Each row is a point. Any point is a mix of the corners, with weights that add up to 1. It lies inside the corners' shape when no weight is negative. Is each point inside? If not, which corners have a negative weight?

Corners:
(1): [27 31]
(2): [ 43 -36]
(3): [-61  34]
Points:
[42  6] -> outside (3)
[19 29] -> inside
[ 9 55] -> outside (2)
[ 69 -13] -> outside (3)
[-26  -7] -> outside (1)
[-2 29] -> inside
[30  6] -> inside

Corners:
(1): [-52 -34 -57  18  12  50]
(2): [15 16 14 61 43  1]
(3): [ 13  68  11   7 -43  27]
(4): [-25  53  74   4 -29  11]
(5): [-18 -12 -51 -54  -8 -33]
(6): [ 68 -37 -33 -71  -6  42]
(7): [ 9 79 42 18 75 33]
Points:
[ -4  13 -18  30  14  54] -> outside (4, 5)
[ 6 47  7 -2 -6 19] -> inside
[21 32  8 -4 19 28] -> inside
[24 23 14 12 21 41] -> outside (5)
[ 9 49 20  7 47 24] -> inside
[ 3 18 19 -4 16 17] -> outside (3)

Corners:
(1): [-16   6  24 -69  39 -55 -63  28 -36  -4  -8]
(2): [ -1  35 -41  -1 -24  51  14  -9   2   4   1]
(3): [-41  21 -32 -18  -3   1   2 -58 -12 -47 -18]
(4): [ 34  -7  11 -44 -32 -48  -8 -23 -65 -42  23]
(5): [ 30  33 -34 -41 -55 -46 -24 -25  20 -69  30]
(6): [-38 -10  11  37  68   5  21   7   7  -9  -6]
(7): [-52 -69  52   0  24  44 -25  16  45  17 -59]
(8): [ 15  13  69 -17  22 -42 -90 -26 -26 -20   0]
(9): [-72 -19  50  48  30  10  18  64   1  17 -95]
(10): [ 53  43 -38 -61 -27 -67   3 -70 -10  -8   8]
(11): [-16  29  86 -62  18 -34 -20  -6 -25 -29  17]
(12): [-83 -48  34  40 -30   2 -29  17  27  41 -16]
Points:
[  9  21  -8 -30  -8 -30  -9 -36  -8 -13  -6] -> inside
[-18   3  13   4  -2  -2  -5 -19   3 -16 -10] -> outside (1)
[-30 -15  10   0   4   4 -13  -5   3  -7 -29] -> outside (11)
[-42  17 -20 -26  -7  -1 -12 -37  31  -6   9] -> outside (4, 8, 9)
[ -9  15  -8 -21 -14 -16 -16 -26  -1 -33  -2] -> inside
[-36  -2  14  -6  18  -1 -16   7   7  -2 -26] -> outside (4)

Corners:
(1): [-24  18  45 -44  -1  70  39 -62 -70  30  43  31  10 -50]
(2): [-24 -18 -16  38 -44 -15   7  36   7 -15  54 -58  -8  38]
(3): [ 27   6 -36  -1 -31  -1 -25 -36  41 -31   0  17 -27  34]
(4): [-48 -40  37 -17  46 -43 -52  16 -11 -36  58  -9  43  38]
(5): [ 45 -57   7  14  12  50  -9  45 -35  -2  23   4  -1   0]
(6): [ 48  22  22  48  73  -9   6 -41 -28   2  40  62  70  52]
(7): [ 56  14  42 -49  68  66  29  50   0  33  -2  -7  61 -10]
(8): [-14  21 -71  43  57  15 -28 -52  31  45 -36 -46  -9 -36]
(9): [-52  21  24  -5 -33 -42 -68 -11 -70 -41 -30  10  22  -9]
(10): [ 45 -21   5 -15 -10  41  64 -19 -16  13 -47  37  49  18]
(11): [ 46  17 -55 -37  47   3 -31  20 -42  44 -39 -12  16  49]
(12): [  0  -8 -50  36 -36  45  20  18  -7 -15  33  64  30 -30]
(13): [-23  17  -7  29  85  42 -30   7   4 -13 -18 -15  47  54]
(14): [-20  -7 -48  42  59 -26 -17  51 -15 -65  43   6 -36  -3]
(15): [-28 -24  36 -42 -28  26   4  39  45  65  -2 -11 -45  21]
Points:
[  2   1 -10  13   2 -11 -21 -23 -43 -21  14  20  19   4] -> outside (7, 13, 15)
[  0   1   2 -10  30  29  -4   2 -10   8  -3  19  15   2] -> outside (2)
[ -8  16  -8  27  57  16 -17  16 -62  -9  53   9  48 -13] -> outside (3, 10, 15)
[ 33 -20   2   3  32  23  32  15 -29  30  42  20  18  -8] -> outside (3, 9, 13)

Corners:
(1): [ 31  24  10   3   7   0  25   3 -19 -19 -17  21 -55 -48 -35  14  29  -1
  57  -7]
(2): [-18 -31   2  33   3 -33   1   5 -15  10  32 -50 -57 -11 -19 -40   2 -45
  -7 -31]
(3): [-59  71  58  52 -41  48 -42 -19  21   1 -58  51  16  39 -24   0  30  40
  42 -33]
(4): [-42  -7 -51  27 -56  21  31  48  33   9  -1 -32  38 -36  -2  47  13  16
 -39  27]
(5): [-52  87  31   7 -37  34  43 -14  -5 -63  34 -66 -56 -18  45  61 -56 -23
  40  -2]
(6): [ -9 -17 -11 -18  27  32   4  42 -16  17 -37  11 -34  37 -27  46  -3  41
 -30 -26]
(7): [-46 -20  24 -42  62  10  -5  51  40  44 -29 -15  -1 -52   6 -29 -50  49
  48  30]
(8): [ 31  71  68  17  39 -52 -34 -34  57 -54   5   1 -33  20   2  59 -50 -32
  13  -7]
(9): [-30 -27 -38   4 -19  -8   6 -56 -55  55  -6 -56  42 -19 -19  -4  28  25
 -15  43]
(10): [-14 -25 -39  26 -20  26  63  25  47 -47 -57 -16  57  27 -21  -5 -18 -59
 -50  -9]
(11): [ 34  52 -36  44  67  13  -1 -36  53  33 -34  41 -67  48 -37 -30 -17 -25
  -3  68]
(12): [ 36 -36 -35  14 -32  46   0  23  24 -25  -2 -36 -38 -24  34   2 -58  -2
  40   3]
(13): [-19  42 -45 -37  34 -30  11 -49  11  30 -47  37  16 -27   9  29  21  49
 -48 -29]
(14): [-23  44  33 -21 -14 -10 -54 -46 -10  -6 -62  40 -45 -37  16 -26  20 -14
 -17  54]
(15): [-64  27 -29   4  25 -56 -25 -37 -11 -22  12 -15  36  -1   2 -17 -34  47
   3  62]
(16): [-59 -25  35 -36 -39 -67 -27   8  -9  22 -53   3 -23  60 -22 -14  10  27
  31 -14]
(17): [ 15  12 -63  25 -39   1 -40  53   7  44 -54 -45  42  -1 -26  12  16 -17
 -25 -37]
(18): [-16  37  55 -14  48 -69  54 -40  23 -60 -54 -21 -48  50 -39 -58   4  64
 -27  29]
(19): [ 20  24  56 -22  69 -59 -38  45  38  29 -43 -47 -53  42  59   3  46   7
  50  17]
(20): [ 23   6  -3 -38 -10 -11  34  28  -2   9  -5  34  22  38  19 -47 -33  35
 -26  66]
(21): [ -8  13  -5 -35  -6  48 -33  20  63  -6  28   0  33 -10 -21  -2  -1  23
  54   2]
Points:
[-45  11  -6   5  -3 -12  41  -5 -17 -11 -46 -49  -4   1  28 -24 -10  35
 -45  25] -> outside (1, 8, 11, 16, 21)
[ 18 -81 -86   9   5 -13  31  52  21  58 -37 -45  34  19 -41 -95   9   6
  -7  58] -> outside (3, 5, 6, 8, 13, 14)
[  1  -9 -33   8   5  23 -21 -10  34   9 -10  16  33  16  -3   2   2  -6
 -41  22] -> outside (1, 5, 7, 16, 17, 18)
[ -1  29  44 -12  20  -5  -1 -19  17 -16 -32  12 -51  16   1 -13  -8   0
  23  11] -> outside (4, 15, 17)
[-23   7  22  -4 -22   8  -9  20  15  -1 -37 -24  -9 -23  -4  39  23   7
  13 -47] -> outside (11, 15, 20)
[ -7  24  -7   6  17   0  -2 -14  22   8 -22   3 -14  11 -15  -9  -4   9
   4  23] -> inside
[-17   3   3 -15 -13 -19   6   8  -4 -16  -9 -24  -2  -6  -1  -7 -24   9
  -3  22] -> outside (3, 11, 13, 19)

Corners:
(1): [  5  -8  28  16 -13 -24  50 -15 -15  29  32  39  12 -13  43 -69  -3  11
 -28  12]
(2): [-17 -39  36  14  35  60  28 -35  46   8  26   8  21   3  12 -21 -27 -33
 -46  22]
(3): [ 27 -19 -26  11  -6 -18  41  17  28  22  66 -17   6  -4  36   0  -2  -5
 -13  32]
(4): [ 20  21  15  25  50 -62  -9 -33 -24   2 -24 -53 -37  34 -32  -6  49  57
 -20 -25]
(5): [-65  -7  -4 -53 -37  58  -3  83  41 -13   5 -23  41  26  23 -46 -45   5
  -1  34]
(6): [-23 -47 -39  36 -25   9  54 -33  -8  18  28  71 -22  44  12 -22  -5   0
 -38 -19]
(7): [-43   1  28 -15 -14  58  40  70  38 -64 -24   0  75  27  19  19 -19 -13
 -17  46]
(8): [-33 -41  -2 -49  10  23  21   5  46 -28  22  20  63   2  26  20  15 -14
  46  23]
(9): [-50  22 -19 -11 -21 -24 -18  12  10 -29 -48 -14  -7   0   8   6  -1  25
   0  67]
(10): [ 55 -15 -32  11  18 -52 -13 -25 -27 -14   9  -6 -33  50 -75 -44   3  40
 -23  19]
(11): [ 21  27  -9 -15   7  -5  -2  41  51  13 -37  -7  25  20 -24  38 -37  -9
  52  45]
(12): [ 28   2   9  43  13 -31 -60  -1 -23  37 -19 -11   0  10 -64  15  30  77
 -13   1]
(13): [ 11  61 -31  17   7 -10 -45  -4   4 -32 -21 -20  40  10 -20  47 -29  55
   5 -31]
(14): [ -4   3   4  54   2  -5  41 -19  20   0  76  45 -38   9  -4 -57  40 -12
 -33 -25]
(15): [ 28  24   3  58 -32 -29 -41 -67 -28  19 -32 -34   8  50 -30 -18  62  30
 -12   2]
(16): [ 21 -29  17 -15 -49  40  44  18  20 -38  40  29 -55   4  53 -12 -14  10
  20  21]
(17): [ 25  44  15  18  -8 -29  32 -27 -21  40  12 -13  -3  24 -55 -15  -3  95
  -7  34]
(18): [ -6  56 -30  13   8  30 -14  11 -45  -6 -31 -24   3  23 -55  32   5  47
  50  21]
(19): [ 11   3  21 -38 -24  15  43  -9  16   0  27  20   2 -33 -15 -20  20 -28
 -70   6]
(20): [-46  -3  48  -9 -21  13   2  12   6 -18  47  36  -2  50  33  13 -45 -50
 -12  31]
(21): [-31 -27  43 -10 -47  14   8  59  47 -31   5 -42  41 -12 -18  -5 -82 -25
  61   7]
Points:
[-13   4   2   8  10   2  19  13  16  -1  21   8  12  37  -7  -4 -27  -3
  11  14] -> outside (9, 12, 15, 16, 19)
[-12   2   1  -4  -6   8   3  10  13 -10   5  -2  17  16  -5  -2 -10  12
   1  17] -> inside
[ -9  -3  11   0 -10   4  12   7   9   0  12   1   4  19  -3 -11  -5   9
  -5  22] -> outside (13)
[-16  -9   2   1  -9  12   9   8  11 -17  14  -1   6  12   9 -14   1   2
 -13  11] -> outside (11, 17)
[ -8  15  -1   5 -27   6  -6  24   7  -7 -10 -13  15  13   9  13 -14  14
   1  12] -> outside (2, 8, 10, 14, 17)
[ -6 -18  -2  -3 -18  13  22  27  23 -11   9  15  16  12   2  19 -55   4
  32  32] -> outside (4, 5, 14, 15, 19)
[-13   1   5   2 -12  16  19  15  20 -10   0  -3  21   4   4   0  -6  13
   5  12] -> outside (10, 20)

Corners:
(1): [ 24   7  48  -3 -73 -25  54 -13 -15 -44  31  30   7  13 -10  56  45 -13
  -2  51]
(2): [ 27  50 -35  -7  33  24 -31 -16 -20 -44  22  19 -20  46  54  49 -24 -46
 -36 -28]
(3): [ 35 -31 -15 -25 -26  50 -28 -18 -36  25 -31  26 -55  31  29  42  39  33
 -23  46]
(4): [ 78 -19   5   6  -2  36  20  28  38 -28 -25 -12 -38 -31  45 -23  23 -58
 -35  24]
(5): [ 54  18  34 -36 -39  -5  67 -35   5  43  -9 -32  38   5 -13 -35  29 -15
   1   5]
(6): [-33 -53   8  44 -65  13 -36 -12  90  36  49   8   1   2 -41 -16 -25 -57
 -57   0]
(7): [  6 -33  24  82  45 -45  -1  16  91  36 -11  24 -66 -59  60  65 -41 -50
 -26 -12]
(8): [ 23 -23   9   0  23  35  42  41  36 -34 -46 -35  93  48 -32 -41 -12  46
  -6  37]
(9): [ -8  16   9 -59 -51 -22  39  32   5  55 -42  16   6  15 -37 -45 -35 -54
 -17  30]
(10): [ 23  38   8  45 -34   7 -35  19   1 -36  49  21 -42  43  48 -25  23  27
 -24  45]
(11): [ -4   2 -39  53 -20  -3  -2 -15  30 -13 -22 -25 -47 -24 -29  48 -48  30
  21   2]
(12): [-48  -8  24  76 -39 -26  24  35  29  -3  -9 -51  -3  -3   2  11 -16  21
 -39 -46]
(13): [ 30  13 -19 -52  36  29 -12 -87 -37 -27 -42 -34 -15   3  68  15 -19  53
 -42  47]
(14): [-18   7 -32  51  34  19 -34  10  66 -12  95  16  46 -52  11  -9   0  -3
 -42   7]
(15): [-16  36  24 -51 -10  11  67 -86 -18  21 -26  41 -28   1 -31 -15  -3 -34
  20 -50]
(16): [  0 -57   8  57   0 -20 -28 -58 -24  55 -31 -27 -57 -54   9 -47  38 -49
  -5  36]
(17): [-48 -47  17 -43  -8 -68  30 -12  87  27  21 -43  52   9 -49  -5  36  29
  17 -10]
(18): [-17 -63   0 -40  51 -13  30 -17  -6  29  62 -16  -5 -54  20   8 -61 -31
 -19  -7]
(19): [-45 -36 -33 -60 -45  24 -26 -84  68  49  35  39  57  12  49 -18  16  -2
  55  -5]
(20): [-37  25  66 -16 -33  32  -4  -2  31 -35  61 -30  15 -18  23  54  34 -21
   7 -21]
(21): [ 20 -55 -18  37  33 -58 -65   8  40 -16 -36 -33 -21 -93 -20  48 -66  35
 -38 -22]
Points:
[ -1  -6   9 -13 -19  -8  14 -22  13  15   4  -3   7  -1  -2   5   0  -3
  -7   8] -> outside (4)
[-13 -13   2  -1  -9 -11   3 -19  31  15  10  -2   6  -7  -2   9  -9  -2
  -8   2] -> outside (4)
[-10 -32  -8  39  -1 -16  -3 -29  38  18   3  -3 -10 -14   1  10 -10  25
  -9   4] -> outside (2, 4, 9, 20)
[ 55 -21  -6  26  30  -7  10  12  10 -27 -17 -30 -19 -26  36  18   4  16
 -27  30] -> outside (6, 9, 15, 19, 20)
[ -9 -15  15   0 -22  15  -7   7  29 -19 -10   5 -15  -7   7  34 -41   1
 -19   4] -> outside (2, 5, 14, 16, 17)
[-35 -55  13  10  -6 -18 -47  -5  37  42  13  14 -69 -28  40  22  -2 -51
 -25 -25] -> outside (1, 5, 8, 11, 13, 14)

Corners:
(1): [-40   3  12  27  30   4 -10  -4   4  13  14  31   5 -49   2  69  11 -15
  -7  11]
(2): [-25  -5 -18  21  -2   6   0 -31 -62  22  46  36 -28  27  -3   9   7 -14
  19   8]
(3): [  1  16 -20   7  22  12  20  -6  -5  34 -11   2  19 -14  36  30  16 -25
  31 -19]
(4): [ 22  18 -12   6  21  -7 -15 -17  14  31 -47  17 -29 -12  36 -10 -17 -21
 -16  32]
(5): [-24   1 -28 -26  20   3  23  47  12  13 -30  21  38   5  55 -26  -8 -46
 -12  -5]
(6): [-20  38  44 -40  -2  18   1  16  30  -9  -1  10   8 -12  27 -52  11  14
 -14 -46]
(7): [ 12  55 -28 -30  37 -45 -28  95  -4 -20   9  -1   8  11 -13 -55  10 -28
  44  21]
(8): [-33  42  51  21 -10  -4 -38 -13  18  -8  31  13   2  39  34 -29  31   0
  41 -41]
(9): [-15 -28  40  16   1 -20   5 -20 -16  29  46  25  21  12  -4  -3  -2  -1
 -10   5]
(10): [-16 -54  27  -6   8  25 -20  13  -4  33  34  19  -6  22  -9 -23  12 -23
 -20   0]
(11): [-16  20   6 -19  30 -18 -74  25  -5  27  10 -15   0 -43  25 -51   5  -1
  18  44]
(12): [-24  28 -25   7  -6 -25  10   9  -1  20 -41 -33 -58 -38  11   5   4  16
 -46 -17]
(13): [ 18   0   1  -3  -3  48 -40  35  15  26   8  28   3  19  21   8 -17   9
 -17   8]
(14): [ -7 -23  32  -6  -8  22 -26  16 -25   1  17  -6  39  -7  20 -19  59 -33
 -13  24]
(15): [ -4  12 -18  17  -7 -20 -27 -23  -9 -16 -11  28  -1 -42  11  21 -23 -52
  53  32]
(16): [ -3  37  33  -8 -17   8  -2 -51 -21  32 -40  18   8  31  21 -19   3 -27
  69   4]
(17): [-15  19  11  46  -7  10  37 -15  57  43  -6  24   3 -18  27  63 -14 -13
  25  24]
(18): [-11 -11  41  10  50  -4  45  54  28   3  10   4  15  10  20  34  -4  30
   8  30]
(19): [-35  36  33 -14   8  18  29 -15  60  -5   7 -13  22   0  23  41  -5  14
   0 -12]
(20): [-33  -7 -17  -6 -49   8   6  -8  14 -14   9  13  24  27  -9  -5  84 -14
  14 -22]
(21): [-13  34 -20  41   3 -15 -52 -55 -27  13 -12  13 -51 -27 -15 -49 -50  -8
  36  24]
Points:
[ -9  12   3   2   7   6   1  -3  -2  19  -3   9   9  -3  21   4  12 -16
  17  -1] -> inside
[-20  10  -9  21   2 -15 -25 -16 -18  12   9  14 -13 -14   8  -8   9 -27
  19   9] -> outside (6, 13, 16, 18, 19)
[-11  13  10  -2   9   2  -4   9  12  13  -2   9  10  -7  20  -2   7  -9
   7  -1] -> outside (2)
[-19   5  30  -7  -2   9  16  -3  13  17   4  12  12  12  22   2   6   0
  13 -12] -> outside (1, 4, 7, 14, 21)
